Every row gives one point. Each copy is the shape, with its points in the same order, turned, moved and blurred by noise. Some copies are also mirrored. Which?

Shape (8 x 3):
[[ 58 -24 -12]
 [-33  -9  37]
 [ 46 -51 -44]
 [-26  51  13]
 [ 46 -38 -14]
 [-26  31  60]
 [-33  41  25]
 [  9 -28 -16]]
Copy 1 (8 x 3):
[[ 42  24 -44]
 [-18 -43  13]
 [ 29  11 -84]
 [-42  14  39]
 [ 33   1 -58]
 [ -8 -23  58]
 [-37 -14  38]
 [ -1  -3 -41]]
Copy 1 is: only turned
Copy 2 (8 x 3):
[[  5  -5 -68]
 [ 12  -3  38]
 [ 43 -11 -80]
 [-13  59  24]
 [ 17 -16 -56]
 [-27  16  53]
 [-10  43  34]
 [ 34   2 -30]]
Copy 2 is: mirrored

Shape (10 x 4):
[[ 23  -4   5   0]
 [ 14 -14 -39 -28]
 [ 11  -4 -55  67]
 [-54 -10  -7 -10]
 [-28  11  18  39]
 [ 44 -36 -22   2]
 [-20 -40   7  24]
 [-28  14  28 -45]
 [-60  -2  26  59]
 [-28  -2   9 -21]]
Copy 1 (10 x 4):
[[  5   7  -5 -31]
 [-33  30  22 -40]
 [ 34  57  39  22]
 [-48 -16  14  17]
 [ 10 -11 -11  32]
 [ 13  22  32 -54]
 [  4 -26  33   4]
 [-53 -27 -33 -19]
 [ 10 -34   2  63]
 [-38 -17  -6  -7]]
Copy 1 is: mirrored
Copy 2 (10 x 4):
[[ 36   6 -15   5]
 [  5  35 -45 -15]
 [  5  -2 -66  69]
 [-38 -21 -16 -12]
 [ -5 -47   7  32]
 [ 44  13 -54   3]
 [  8 -44 -42   2]
 [-19  -1  32 -36]
 [-25 -81  -5  34]
 [-11 -11  -5 -16]]
Copy 2 is: only turned
Copy 3 (10 x 4):
[[ -5  34  21   1]
 [-20  18 -28  12]
 [ 39  95 -13  28]
 [ 43 -20  -8  11]
 [ 58  28  33  -6]
 [-27  46   5  35]
 [ 34  14  28  43]
 [  8 -34  21 -30]
 [ 95   9  47  13]
 [ 11 -14  10  -2]]
Copy 3 is: mirrored
Copy 4 (10 x 4):
[[ -8 -13   2 -12]
 [-38 -10 -36   0]
 [ 54  26 -43   8]
 [-39  43  13  25]
 [  8  43  31   2]
 [ -2 -40 -22   8]
 [  1  10  20  37]
 [-70  25  37 -12]
 [ 15  67  52  24]
 [-48  23  20   7]]
Copy 4 is: only turned

Shape (14 x 8):
[[ 44  -2  15  26 -35 -21 -53  16]
 [ 12 -26 -24  -8  29  23   8 -11]
 [-11 -38 -36 -51  34   3  -1 -14]
 [ 30 -23   9 -16  28  15 -11 -16]
 [ 42  23 -20  36 -51 -25 -18  11]
 [ 20  10   3  11  33  49 -41  -2]
 [-11 -43 -11 -17  -1  -1  53 -14]
 [-16 -68 -25 -15 -12  -6  17  -6]
 [-20 -12  -3 -35   1  14  19 -12]
 [ 55  -7 -17  -4 -24 -12   8  23]
 [ 31  24   9  37 -12 -56 -17  43]
 [ 25  38  23 -33 -10 -24 -11   3]
 [ 22  21  -6  -2 -16  -4 -33  45]
 [ -2 -20 -34 -16   8 -11  20 -42]]
Copy 1 (14 x 8):
[[ 29  11 -63  21 -12  58 -40 -23]
 [-29   1   5  -2  35  28   2 -12]
 [-32 -24  38 -34  19  16  -9 -11]
 [  3  -7  10  11  33  36   1 -28]
 [  5  19 -95  -1 -13  33 -18 -23]
 [ 11  20  -5  30  60  16 -35  -4]
 [-43   2  12 -12 -13  30  45  -3]
 [-51  -3  16 -18 -28  48   5  -5]
 [-11   8  20 -13  -5   3  17   1]
 [  5  16 -50 -26   8  57   9 -24]
 [ 32 -21 -93   3  -7  51  -8  18]
 [ 56  -6 -33 -10  -3   5   9 -14]
 [ 33  17 -49 -19  10  36 -31  13]
 [-44 -17  -3 -12   2   2  17 -29]]
Copy 1 is: only turned
Copy 2 (14 x 8):
[[ 21   3  -6 -12 -11  35 -71  11]
 [-23   4   5 -12  40 -11  21  16]
 [-33 -49   8 -12  20 -44  16  26]
 [-31  -4   0 -27  13 -12  -6  -9]
 [ 53   5 -31  -4 -11  38 -27  39]
 [-52  46  -1 -26   1   3 -20  27]
 [ -3 -31  12  10  12 -16  54 -14]
 [  1 -44  25  39  24 -15  21   6]
 [-27 -27   2   0 -17 -21  36  -1]
 [ 33 -25  14 -32  10  35  -4  11]
 [ 75  10 -15 -26 -14  -1 -38  10]
 [  5 -18 -19 -48 -45  -2 -16  11]
 [ 25   8  15 -30 -28  12 -33  48]
 [ -5 -41 -31   8  24 -20  23   5]]
Copy 2 is: only turned
Copy 3 (14 x 8):
[[ -8 -37  -5  81 -12  -1 -39  11]
 [ 25   4 -18 -10 -21  13  19  16]
 [ 28 -27 -46 -39 -18   3  31  -1]
 [ 26  -5 -15   8 -17  35   0  -3]
 [-17 -10  -5  65 -27 -42 -44  25]
 [-18  11 -14  27   7  52  15  14]
 [ 46 -15  18 -36 -34 -23   8  -2]
 [ 39 -52   6 -18 -35 -22  24  14]
 [  8 -18   6 -42 -10  -7   0 -13]
 [ 29  -9 -14  32 -19 -21 -46  29]
 [  8  -9  -2  82  18 -46 -34 -12]
 [ -7  -8 -17   9   7  -5 -56 -34]
 [-10 -18 -17  39  29 -14 -34  19]
 [ 15  -8 -17 -23 -51 -17  14  -7]]
Copy 3 is: only turned

Shape (15 x 11):
[[-39   1  -8  -4  35  18  -7   2  -1   2  15]
 [ 19 -16  25 -15 -59  48  18  30  24   8   4]
 [-29 -35 -58  20  36  13  14 -13  -1  22   3]
 [ 46 -21  31 -33 -64 -19  72   0   1  30  -5]
 [-25 -25 -35 -21  32  -3 -19 -11  36  -6  46]
 [ 10 -22  -3   5  46  24   0   0   4  -1  -5]
 [-25  25  -7   3  24   9  21  21  -5 -14  17]
 [  5   1  24 -35 -50  25   3 -17 -52 -39  11]
 [-29 -18 -17   9  32 -22 -34  30 -15  -5 -17]
 [-39  -8 -28 -11   4   8   7  11 -15  25 -10]
 [ 18  10  12 -59 -47  31  30  20   2   2  -5]
 [  6  32 -40   7  11  14 -30   4  -9  14  19]
 [ 13   8  44  -2 -86  17  33  -1   6  -4  10]
 [-24  -2 -53   4  23 -10   4 -11   5 -34 -33]
 [-24  14  -2 -10   9   1  -3 -31   8  23 -32]]
Copy 1 (15 x 11):
[[-29  -5 -34   9  15  12  -2 -35   8   0  -2]
 [ 50   3  -5 -18   4   9  25  -9  30  19  78]
 [  9 -18 -27  56  15  12  -5 -36  20  11 -41]
 [ 54 -18  29  41  27   1  39  27 -21 -18  95]
 [ 11 -11 -49  -4  44 -28   4 -46 -10  -1 -29]
 [  1   2  -5  13  26  14 -40 -25   7  10   1]
 [-28  32 -38  13  11  19  11 -10  -1   1  11]
 [  3 -23  -5 -23 -52  -3  17  20 -33   6  56]
 [-31 -12   3 -11  31  25  10   2  20   3 -40]
 [ -9 -18 -12  25   7  31  32 -30  16   0  -5]
 [ 37   7   8 -13  -6  27  37 -21 -19  -1  73]
 [-22  19   3   7   6  -8  21 -35  -6  50 -14]
 [ 28   5   1   0 -19 -22  42  24  14   0  94]
 [  3  22  -2  19  -6  11   3 -14  -2 -28 -51]
 [-17  -3  22  25   0  -2  12 -47  13 -28   7]]
Copy 1 is: only turned
Copy 2 (15 x 11):
[[-25  29   1 -38  15  12  21  16   3 -22  -1]
 [ 20  10 -34  23 -58 -22  11  -7 -14  -6  36]
 [ -7  13  -6 -33  23  11  40  56   8  29 -27]
 [  7 -40 -23  40 -18 -64 -23 -22 -21  43  33]
 [-22   0   6 -37  27   5  55  13  35 -19  21]
 [ -7  -6   7 -22   2  13   1  56   6 -13   7]
 [-16  19   9  -3  24  15   6   6 -34 -30   7]
 [-11 -51  -5 -14 -56  21 -12 -42 -40  -2   3]
 [-12   1   7 -14  20  12   6  21  26 -42 -56]
 [-13   9 -18 -30   8 -16  24   9 -10   5 -37]
 [ 16 -18 -31  -3 -39 -35   0 -26 -48 -11  28]
 [ 29  11 -33 -24  31  41  15  -1  -1 -17   2]
 [ 12   2  -1  39 -55 -15 -18 -52 -18  23  25]
 [ 31 -11  38 -24  34  10  38  23 -12 -15 -39]
 [ 27   9   6 -58   8 -19 -11  -4   3   6  -9]]
Copy 2 is: only turned
Copy 3 (15 x 11):
[[ -5 -32  23  -4  11   8 -17  24   2   5 -20]
 [ 37  -2  31 -31   2  -4  58  -2  56   7  40]
 [ -3 -62  11  23 -11 -21 -21  23 -28  14  18]
 [-14  20   5 -41 -41  12  60 -39  28  33  78]
 [ -4 -11  20  10  41 -17 -55  10   1  13  16]
 [  4 -36  12 -10  14  -3   4  -5 -24 -23   0]
 [-16  -7   1 -11  12  12  14  41  -4  10 -16]
 [ 28   2  10 -34   9  27  44 -35  20  73 -22]
 [-13 -18  31 -20  -6 -45 -13  13 -25   5 -37]
 [ -7 -46  24 -22 -22 -14  -4  27   4  32  -1]
 [ 10  -8   6 -68   8  16  43  -4  46  37  33]
 [ 32 -13 -27 -18  -7 -13 -24  28   6   7 -20]
 [ 16  24  10 -10 -19  12  70 -20  69  35  22]
 [-32 -49 -20  -1  19 -44   3   8 -15  28 -19]
 [-26 -46  -4 -15 -22  -3  -8 -12  32   5 -15]]
Copy 3 is: mirrored
